Each point is reached from the start by the listed moves, each made 0, 1 or 2 times, or once backwards (-1), plus a little noise. Say if it took an odd or an even number of moves. Then give how often each move was made.

Moves:
(1): [ 0.54  0.05  0.05 -0.07]
(2): [0.04 0.36 0.13 0.26]
Start: [-0.49 -0.25 -0.19 -0.03]
Points:
[ 0.59 -0.55 -0.19 -0.43] => odd (2, -1)

Moves:
(1): [ 0.35  0.01 -0.04 -0.05  0.02  0.03  0.01 -0.05  0.06  0.14  0.07 -0.09]
(2): [ 0.07  0.41 -0.09  0.03 -0.05  0.07  0.01 -0.05  0.05 -0.17 -0.11 -0.01]
(3): [-0.01  0.07  0.34  0.04 -0.02  0.13 -0.13 -0.11  0.04 -0.05  0.01 -0.06]
(4): [ 0.08 -0.04 -0.06  0.55  0.02  0.10  0.01 -0.03  0.02  0.02 -0.02  0.05]
(5): [-0.05  0.03 -0.04 -0.02  0.55  0.16 -0.14 -0.10  0.01 -0.07  0.06 -0.06]
(6): [-0.11  0.00 -0.13 -0.06 -0.16  0.53 -0.01  0.12  0.05  0.03 -0.02 -0.10]
(7): [-0.03  0.07  0.16  0.14  0.10  0.06  0.51 -0.10  0.02  0.00 -0.16 -0.12]
(8): [ 0.08  0.01  0.10  0.04  0.06  0.03 -0.03  0.53  0.01 -0.01 -0.06 -0.01]
(9): [-0.10 -0.01 -0.07 -0.06  0.00 -0.05 -0.05  0.03  0.48  0.01 -0.11  0.01]
(10): [-0.16  0.08  0.02  0.04  0.06 -0.11 -0.05  0.00 -0.05  0.43 -0.05  0.04]
(11): [-0.09  0.15  0.02  0.05 -0.05  0.01  0.04  0.07  0.06  0.04  0.62  0.08]
Start: [ 0.23  0.14  0.07 -0.01 -0.14 -0.06 -0.21 -0.10 -0.09  0.12  0.15 -0.09]
Points:
[ 0.02  0.43  0.35 -0.33 -0.11  0.12  0.93 -0.69  0.02 -0.25  0.51 -0.32] => even (0, 0, 0, -1, 0, 0, 2, -1, 0, -1, 1)
[ 0.47  0.65  0.77 -0.35 -0.86  0.71  0.83 -0.66  0.77 -0.01  1.21 -0.57] => even (2, 0, 2, -1, -1, 1, 2, -1, 1, -1, 2)
[ 0.56 -0.30  0.21 -0.02 -0.61  0.44  0.33  1.14  1.01  0.09 -0.23 -0.33] => even (1, -1, 0, 0, -1, 1, 1, 2, 2, -1, 0)
[-0.15 -0.06  0.66  0.78  0.85 -0.37  0.41 -1.05  0.80  0.69 -0.24 -0.22] => odd (0, -1, 1, 1, 1, -1, 2, -1, 2, 1, 0)
[-0.22  0.42 -0.23 -0.14 -0.50  1.03 -0.26  0.07 -0.07 -0.13 -0.70 -0.32] => odd (-1, 1, 0, 0, 0, 2, 0, 0, 0, 0, -1)
